Each row is a point. A path goes straight from each point to the next, and from the last back to the first. The post is the endless flat space through its rows: a point in 2 columns, a line in 3, a plane in 4, and so on, so that a path can go around it. How many times does the path go around the post? Going back the other way cancels.

Post (2 x 3):
-0.19; -0.66; 2.26
-0.64; -0.36; -1.54
Path, 8 rows:
0.41; 0.06; 2.12
-1.59; 1.32; -1.22
-2.83; -0.74; -0.15
-1.94; -3.28; 0.59
1.16; -2.92; 0.73
-1.95; -2.03; 0.13
-1.22; 0.11; -0.28
1.09; 1.97; 1.95
Times around: 0

Post (8 x 9):
0.03; -0.81; 0.78; -2.27; -1.76; -2.37; -2.44; -0.25; 1.42
-1.56; 0.13; 2.29; -0.79; -0.22; 0.14; 1.34; -2.59; -2.77
-1.00; -0.52; -1.57; -2.83; 2.47; 0.18; 0.94; 2.58; -0.78
0.14; -0.15; -1.19; -1.98; 0.66; -3.14; 1.32; -1.47; -1.43
-0.78; -0.61; 2.09; -1.81; 4.02; 0.19; -2.48; 1.70; 1.43
-0.54; -0.21; 1.69; -0.45; 0.97; -1.14; -3.06; 0.73; -2.67
0.10; 0.00; -2.57; -0.33; -0.46; 3.08; 0.71; -2.10; 2.55
-0.32; 0.34; -0.54; 1.68; -1.61; 1.79; 1.38; -1.04; 2.83
Path, 8 rows:
1.01; 1.14; -0.19; 0.93; 2.46; -1.46; 0.52; -0.93; -0.29
-1.67; 1.15; -0.27; -1.35; -0.08; 1.77; -3.06; -0.91; -0.60
-1.61; 0.97; -1.97; -2.37; 2.17; 1.10; 0.07; -0.46; -0.21
0.90; 1.53; -0.72; -0.83; -0.82; -4.25; 0.32; -0.17; 0.34
-1.99; 1.17; -1.75; -1.70; 1.62; 1.58; -0.03; -0.52; 1.09
-1.26; -1.09; 0.05; -1.80; 2.30; -0.92; -0.34; -1.75; 2.03
0.24; -1.96; 0.31; 0.00; -0.76; -1.94; 0.15; -2.84; -0.24
1.04; -0.63; 1.07; -1.01; 1.09; -0.50; -0.25; -0.75; 2.31
Times around: 1

Post, 13 rows:
0.32; -1.48; -2.63; 2.12; 1.30; -1.33; -3.32; 0.01; 0.69; 0.40; -0.99; 1.62; -0.57; 1.23
-1.08; -0.60; 1.80; -0.14; -4.57; 1.36; -0.22; 0.26; -0.86; 1.76; -0.06; 4.32; -0.97; -0.14
-0.45; -0.33; -3.67; 1.12; -1.95; 3.70; 0.02; 0.36; 0.21; 2.28; 0.24; 3.56; 0.85; -2.04
-1.04; -0.43; -0.22; -0.36; -0.73; 0.77; 1.54; 0.00; -1.44; -0.35; 1.77; 0.26; -1.61; 0.35
-0.99; -1.03; -1.15; -0.03; -0.56; 0.26; -5.29; 0.61; -2.30; -1.20; -1.53; 0.80; -0.07; -0.73
-0.49; -0.84; 1.63; -2.19; 0.13; 0.17; 0.53; -0.29; -1.98; -1.29; -0.65; 2.18; 2.22; 2.17
-0.39; -1.01; -1.31; 0.76; 0.60; -2.40; -0.36; -0.13; 1.06; -1.85; -1.84; 1.53; 0.73; -2.17
-1.47; -1.83; 1.96; -0.24; -2.53; -0.08; -3.41; -0.69; 1.85; -2.95; 1.62; -1.20; -0.27; 0.54
-0.95; -1.86; 2.96; -0.60; 0.18; 3.28; 1.28; 2.37; -0.45; 0.23; -0.29; 0.07; -0.70; 2.28
-1.03; -2.06; -0.55; 2.38; -2.13; 0.78; 1.71; -0.88; 0.13; 2.89; -0.31; -0.93; -1.32; 1.53
0.22; -1.63; 1.19; 3.11; -0.51; -1.40; -0.87; 1.69; -1.70; 2.05; 0.74; -0.53; -0.26; 0.84
-0.56; -1.14; 0.09; -0.77; 1.83; 0.98; -1.17; -4.85; 1.41; -2.42; 0.96; -0.20; 0.18; -0.97
-0.48; -1.79; -1.52; 3.01; -1.54; 3.24; 2.78; -3.00; 0.72; -0.96; 1.14; 2.51; -0.28; -1.43
Path:
-2.52; -1.14; -0.84; -0.90; -1.17; -1.63; -0.76; -0.73; -0.26; -1.18; -0.58; 2.50; -0.59; -0.62
-1.55; -0.52; 0.38; 2.52; -0.56; 1.04; -0.21; -0.96; 0.73; 1.73; 0.79; 0.16; 1.44; 1.02
-0.65; -0.73; 0.28; 1.37; 0.46; 1.03; -0.67; -0.71; 0.07; -0.58; -0.74; 1.42; -0.16; -0.30
-2.39; -0.61; 1.26; -1.37; 0.12; 1.86; -0.37; 2.33; -1.47; 0.99; -0.30; 0.60; 1.38; 1.21
-1.32; -3.95; -0.20; 1.94; -0.72; 1.62; -0.31; 1.54; -0.53; -0.16; -0.28; 2.73; 0.64; -0.36
0.21; -2.35; 1.71; -0.07; -1.47; 0.70; 0.69; 0.05; 0.04; 0.29; -0.34; 3.29; -0.16; 0.06
-1.58; -1.65; -2.80; 0.50; -3.51; 0.24; 0.94; -0.79; -0.13; -0.06; 2.50; 0.62; -0.48; -2.33
Times around: 0

Post, 17 rows:
2.40; -0.37; -1.55; -0.39; 0.17; -0.76; -1.95; 1.61; -0.72; 3.07; -0.05; 0.26; 2.25; 0.30; -2.22; -1.33; 0.10; 0.34
-1.17; -1.37; 2.68; 0.21; -2.35; 1.12; -1.43; -3.39; 3.00; -1.20; -1.70; 1.78; -3.26; 0.72; 0.35; 0.67; 1.68; 0.90
-0.86; 0.03; 1.68; 3.11; -0.43; -0.99; -0.63; -2.33; 0.12; -0.95; 0.60; 0.63; 1.32; -1.93; -3.54; 2.55; -0.64; 1.47
-1.15; -2.83; 1.65; 0.69; -0.66; 1.23; 2.13; 1.29; 1.49; 1.50; 1.47; 0.35; 0.27; 0.33; 0.27; -0.69; 1.92; 1.29
-1.69; 0.69; 1.00; 0.54; -1.97; 0.03; -0.77; 1.97; 1.95; 3.85; -0.24; -0.61; -1.56; -1.21; -0.58; -0.88; 2.78; 1.11
0.22; -0.54; -0.38; -1.58; 2.91; 0.62; -0.16; 1.11; 0.42; 0.81; 1.63; 1.53; 0.64; -1.03; -2.05; 0.45; 0.46; -0.49
1.01; 1.43; 1.38; 2.20; -0.59; 1.52; 1.26; 1.12; 1.30; -3.55; -0.89; 0.15; -0.47; 3.38; -0.78; -1.52; -0.81; -1.75
-0.34; -0.18; -1.08; -2.17; -0.65; 0.40; 0.76; 0.27; -2.57; -2.37; -2.34; 1.82; -1.89; -2.27; -0.25; -2.66; -3.03; -0.25
1.41; -0.33; 0.17; -2.54; -1.84; -3.79; -1.98; 1.52; 4.45; -0.52; -0.56; 0.82; -1.01; -1.23; 0.96; -2.52; -0.11; -0.35
-1.20; -1.00; 0.76; -0.25; -1.61; 0.18; -0.07; -2.94; -0.76; -2.18; -2.42; -2.09; -0.24; -1.30; -1.04; 0.57; -0.05; -1.40
2.29; -0.01; -0.07; 0.88; 0.16; -0.46; 0.02; -0.58; -0.65; -2.27; 0.85; -0.29; 0.06; -2.32; 1.93; 0.90; -0.23; -0.86
1.65; 0.42; 2.50; 0.82; 2.51; -2.92; -0.02; 1.16; 1.94; 0.17; 0.25; 1.20; 1.40; 2.04; 1.57; 0.43; -0.87; -1.25
-0.85; 0.78; -0.28; 0.25; -4.60; -1.10; -1.31; 1.68; 0.43; 1.12; 1.84; -1.75; -3.02; -0.44; -1.92; 1.18; -1.37; 0.09
1.95; 0.98; 0.37; 2.02; -0.41; 2.73; 3.08; -3.81; -1.69; 0.15; 0.77; -1.79; -1.69; 0.06; -0.38; -1.81; -1.68; -1.79
-0.63; 0.58; -0.04; 1.64; -0.99; -1.67; 0.87; 0.43; 1.08; 3.19; 2.78; 3.71; -1.73; 1.16; -0.92; -1.01; 2.97; -1.13
0.30; 0.74; -3.54; 1.34; 1.60; -0.04; 3.51; 1.57; -0.20; 1.08; 1.13; -0.74; 0.26; -1.38; 0.34; -0.55; -1.83; -0.20
-1.77; -0.12; 1.51; -0.38; -1.84; 2.78; 2.13; -2.13; 0.47; -0.37; -0.53; 2.36; 0.97; -1.00; 0.63; 0.38; 0.82; -0.72
Path, 21 rows:
-2.77; -1.17; -0.65; 0.45; -1.17; 0.41; 3.68; 0.35; 1.86; -0.01; -0.58; 3.60; -1.12; 0.68; -0.59; -2.45; 0.67; -1.46
0.35; -3.23; 0.82; 1.15; -2.61; -0.30; 0.58; -0.31; -0.13; 1.89; -0.02; 0.69; -1.90; 1.62; -1.72; 0.12; -0.42; 1.03
-0.99; -1.15; 2.24; -1.43; -2.46; -2.17; -0.37; -0.29; -0.76; -0.73; -2.20; -0.67; -0.72; -0.09; 2.84; 0.87; 3.12; -1.59
0.81; 1.94; -0.98; 2.15; 1.61; -1.62; -0.59; -0.63; -1.18; 1.58; 0.91; -0.77; -0.60; 0.68; -2.42; -0.52; 0.93; 0.38
1.10; 0.49; -4.14; 2.54; -1.37; -1.34; -0.29; 0.32; 0.65; -2.78; 1.69; 0.82; 0.60; -1.20; -0.36; 0.11; 1.02; -2.05
-0.92; -1.10; -1.75; 0.02; -0.65; 0.74; -1.83; 1.72; 1.01; 1.43; -1.41; 0.74; 0.05; -0.49; -1.21; 1.05; -0.82; 0.60
0.41; 0.66; -0.19; 0.60; -0.53; 0.35; 1.87; -2.99; 2.94; 2.52; 0.44; -0.87; -1.34; -0.27; -1.84; 0.92; -0.05; -2.04
1.92; 1.20; 1.61; -1.92; 0.51; -1.30; 1.08; -1.11; -1.40; 0.85; -0.20; 1.27; 1.10; -0.33; -1.20; -1.25; -1.00; -1.54
0.17; -1.15; 3.41; -2.00; -1.00; -0.80; 0.11; -0.66; -0.56; -2.49; 2.54; 1.20; -1.44; 1.47; 0.71; 1.74; -0.53; -2.26
0.95; 0.63; 2.94; -1.30; 0.16; 0.43; 1.11; -2.06; 0.43; -2.62; -2.68; 0.39; -1.38; 2.77; 0.29; -0.68; 1.45; -1.60
1.13; 2.44; -0.14; 2.58; -1.26; 1.36; 0.55; 0.57; 1.31; -0.64; 2.11; -0.19; -1.52; 0.65; -1.31; -0.47; 1.44; 0.71
-0.64; -0.25; -1.01; -1.30; 3.14; 0.91; 0.17; -0.91; 1.27; 0.69; 0.44; -0.65; 0.97; 1.57; 0.91; -0.67; 2.30; -2.88
-0.58; -0.78; 1.28; 3.19; -1.12; 1.66; -0.11; -0.34; 0.40; -2.84; 1.00; -0.85; -0.78; -0.42; -1.58; 0.74; 1.54; 3.38
1.05; -1.87; -2.01; 1.53; -0.31; 2.29; -1.35; 0.84; -0.07; -1.47; 1.75; 0.12; 0.00; 0.07; -1.15; -0.70; -1.03; 0.30
0.00; 1.08; -1.59; 3.05; -0.78; -1.13; -0.14; 0.60; -0.99; 3.29; 1.33; -0.07; -3.80; -1.55; -1.53; 0.07; -2.81; 0.48
-0.05; -1.04; -0.20; -0.36; -0.09; -1.62; 1.39; 2.56; 0.95; 0.04; -0.35; 1.08; -1.03; 0.32; -1.16; -0.62; -2.60; 0.53
0.45; -1.00; 0.96; -2.24; -0.76; 0.60; 0.24; 2.68; 1.52; -1.72; 2.74; -0.16; -1.10; 1.08; -2.43; 0.88; -2.28; 1.75
-1.39; -0.89; 0.47; 0.95; -0.24; -1.59; 1.31; -0.89; -0.36; -0.12; -0.91; 1.26; 2.20; -0.86; -3.23; -1.26; -3.36; 2.35
0.88; 1.51; -0.16; 1.22; -2.57; 3.09; -0.35; -0.96; 1.81; 1.45; 2.42; 2.37; -0.83; 0.61; 1.33; 0.43; 0.36; 2.52
0.08; 0.72; -0.37; 1.15; -1.69; 1.45; 3.51; 1.03; -0.35; -0.37; -1.57; -0.29; -0.61; -1.84; 2.48; -1.22; 0.09; 3.71
-2.34; -2.02; 2.26; -0.22; -1.12; -2.11; 3.53; -1.40; 1.53; 0.78; 0.00; 2.85; -1.69; -0.51; 1.52; 1.65; -0.04; -0.10
Times around: 2
